Each row of a before or after table is a point. One or more steps were done to the points. Then noise was added and the rows were shuffled. The steps act on columns, c1 being the first. Name the steps. A step turns or swaps two columns, mirrors them in a line or flattens them onto one, adds a multiple of one to another, or multiplies or shifts one. Angles are multiples of 10 degrees, from the lower column toward the higher: turns from -170 to 170, lines from 10 to 170 but not 90. Use the fewest steps. Two steps may share a column if one is a turn and the other turns, adds or multiplies; they go together, in the order done. Otherwise the lowest column goes first.

Before:
array([[ 0.001, -0.032,  0.050],
       [ 0.051,  0.016, -0.072],
       [ 0.051, -0.030, -0.064],
       [-0.057, -0.034,  0.061],
       [ 0.000,  0.027, -0.008],
       [ 0.015, -0.070, -0.037],
       [-0.006, -0.032,  0.015],
       [-0.007, -0.006,  0.036],
       [ 0.108,  0.006, -0.065],
       [ 0.009,  0.014,  0.006]])
After:
array([[ 0.005,  0.026,  0.011],
       [-0.011,  0.014, -0.004],
       [-0.011, -0.031, -0.050],
       [-0.005, -0.067,  0.042],
       [-0.097,  0.005,  0.084],
       [ 0.047, -0.034, -0.075],
       [-0.035,  0.013,  0.079],
       [ 0.005, -0.032, -0.016],
       [-0.036, -0.033,  0.074],
       [ 0.003, -0.005, -0.036]])
Steps: turn c1 and c3 by 170 degrees

Before:
array([[ 0.012, -0.061, -0.044, -0.056,  0.007, -0.005],
       [ 0.055, -0.044,  0.061, -0.057,  0.080, -0.042],
       [-0.022,  0.069, -0.039, -0.008, -0.027,  0.004],
       [-0.027, -0.011,  0.079, -0.052,  0.013,  0.021],
       [-0.055,  0.060,  0.000,  0.008, -0.009, -0.036],
       [-0.012, -0.021, -0.012,  0.043,  0.060, -0.055],
       [-0.030,  0.072,  0.074,  0.043, -0.033, -0.098],
       [-0.003, -0.044, -0.006,  0.036,  0.027,  0.004],
       [-0.050, -0.024, -0.016, -0.026,  0.020,  0.002]])
After:
array([[ 0.056,  0.013,  0.015, -0.058,  0.079, -0.042],
       [-0.027,  0.036,  0.039, -0.052,  0.013,  0.023],
       [-0.031,  0.070,  0.079,  0.047, -0.036, -0.099],
       [-0.049, -0.018, -0.024, -0.028,  0.022,  0.003],
       [ 0.013, -0.048, -0.053, -0.057,  0.007, -0.004],
       [-0.054,  0.025,  0.029,  0.007, -0.008, -0.037],
       [-0.011, -0.012, -0.018,  0.043,  0.060, -0.055],
       [-0.003, -0.020, -0.025,  0.037,  0.028,  0.004],
       [-0.022,  0.008,  0.010, -0.012, -0.025,  0.005]])
Steps: flatten c2 and c3 onto the line at 50 degrees

Before:
array([[-0.033, -0.018,  0.000,  0.000, -0.004,  0.019, -0.011,  0.000],
       [-0.074, -0.037, -0.006, -0.020, -0.010, -0.050, -0.069, -0.065],
       [ 0.027, -0.028,  0.004,  0.004, -0.025, -0.050, -0.026,  0.007],
       [ 0.000, -0.024, -0.051, -0.084,  0.102,  0.015, -0.008, -0.114],
       [-0.003,  0.014,  0.020, -0.026,  0.048, -0.033,  0.046, -0.082],
       [-0.004, -0.040,  0.052, -0.014, -0.015, -0.082,  0.006, -0.001],
       [-0.028,  0.112, -0.040, -0.035,  0.032, -0.093,  0.000,  0.043],
       [-0.046,  0.007, -0.059,  0.024,  0.023, -0.066, -0.054, -0.051],
       [ 0.035, -0.020,  0.021, -0.086,  0.004,  0.003,  0.038, -0.075],
       [ 0.000, -0.010,  0.068,  0.003,  0.006, -0.018, -0.043,  0.062],
       [-0.023, -0.012,  0.020, -0.012,  0.005, -0.056,  0.026,  0.092]])
After:
array([[-0.024, -0.035,  0.027,  0.013,  0.004, -0.056,  0.019,  0.094],
       [-0.007, -0.121,  0.007,  0.015, -0.018, -0.080,  0.051, -0.002],
       [-0.047,  0.021, -0.056, -0.026,  0.022, -0.068, -0.059, -0.049],
       [-0.030, -0.053, -0.010, -0.002, -0.004,  0.020,  0.000,  0.003],
       [ 0.027, -0.082, -0.027, -0.006, -0.025, -0.050,  0.003,  0.010],
       [ 0.002, -0.070, -0.007,  0.086,  0.104,  0.015, -0.053, -0.113],
       [ 0.000, -0.031, -0.043, -0.001,  0.005, -0.019,  0.065,  0.061],
       [ 0.036, -0.062,  0.035,  0.086,  0.005,  0.005,  0.020, -0.075],
       [-0.075, -0.115, -0.067,  0.018, -0.011, -0.048, -0.005, -0.064],
       [-0.002,  0.039,  0.044,  0.024,  0.048, -0.031,  0.020, -0.083],
       [-0.028,  0.335,  0.000,  0.034,  0.033, -0.095, -0.038,  0.040]])
Steps: multiply c2 by 3; swap c3 and c7; multiply c4 by -1

Before:
array([[-0.039,  0.025,  0.045, -0.049,  0.030,  0.062,  0.007,  0.020,
        -0.057],
       [ 0.046, -0.045, -0.040, -0.008,  0.048, -0.003, -0.037, -0.013,
         0.019],
       [-0.032, -0.039, -0.008,  0.082,  0.003, -0.010,  0.035,  0.056,
        -0.011],
       [-0.024, -0.082,  0.067,  0.009, -0.068,  0.008, -0.026,  0.065,
         0.019],
       [ 0.050,  0.028, -0.012,  0.034,  0.025, -0.021,  0.058,  0.033,
        -0.058],
       [ 0.056,  0.044, -0.041, -0.009, -0.074, -0.056,  0.001, -0.022,
         0.029],
       [ 0.049, -0.016,  0.007,  0.081, -0.063,  0.040,  0.037,  0.063,
         0.004],
       [ 0.001,  0.028,  0.050, -0.049, -0.043, -0.033,  0.071,  0.044,
         0.032],
       [-0.019,  0.025, -0.009, -0.032, -0.014,  0.043,  0.069, -0.060,
        -0.012],
       [ 0.068, -0.058,  0.048, -0.013, -0.023, -0.038,  0.026, -0.060,
        -0.040],
       [ 0.030,  0.049,  0.056, -0.044,  0.039,  0.047, -0.020, -0.055,
        -0.033],
       [ 0.000, -0.005,  0.050, -0.018, -0.058, -0.065,  0.050, -0.039,
         0.029],
       [ 0.027, -0.026, -0.041,  0.080, -0.007, -0.029,  0.040, -0.011,
         0.045]])
After:
array([[-0.008, -0.024, -0.011,  0.079, -0.049, -0.028,  0.037, -0.009,
         0.059],
       [ 0.023, -0.002,  0.031, -0.017, -0.155, -0.064,  0.049, -0.043,
         0.038],
       [ 0.022, -0.084,  0.028,  0.011, -0.057,  0.009, -0.029,  0.063,
         0.027],
       [ 0.027,  0.030,  0.030, -0.051, -0.094, -0.032,  0.071,  0.043,
         0.040],
       [ 0.000, -0.048, -0.001, -0.008,  0.041, -0.003, -0.041, -0.017,
         0.025],
       [ 0.015,  0.027,  0.017,  0.033, -0.011, -0.021,  0.057,  0.034,
        -0.076],
       [-0.010,  0.025, -0.019, -0.033,  0.053,  0.046,  0.072, -0.057,
        -0.014],
       [-0.019, -0.037, -0.020,  0.083, -0.012, -0.012,  0.032,  0.056,
        -0.015],
       [ 0.005,  0.043,  0.003, -0.010, -0.157, -0.058,  0.001, -0.024,
         0.040],
       [ 0.005,  0.024,  0.007, -0.053,  0.125,  0.060,  0.007,  0.020,
        -0.075],
       [ 0.037,  0.048,  0.046, -0.045,  0.112,  0.046, -0.022, -0.056,
        -0.044],
       [ 0.052, -0.059,  0.060, -0.013, -0.079, -0.038,  0.027, -0.061,
        -0.051],
       [ 0.027, -0.019,  0.027,  0.079, -0.005,  0.038,  0.038,  0.065,
         0.005]])
Steps: flatten c1 and c3 onto the line at 50 degrees; add 1.5 times c6 to c5; multiply c9 by 1.3
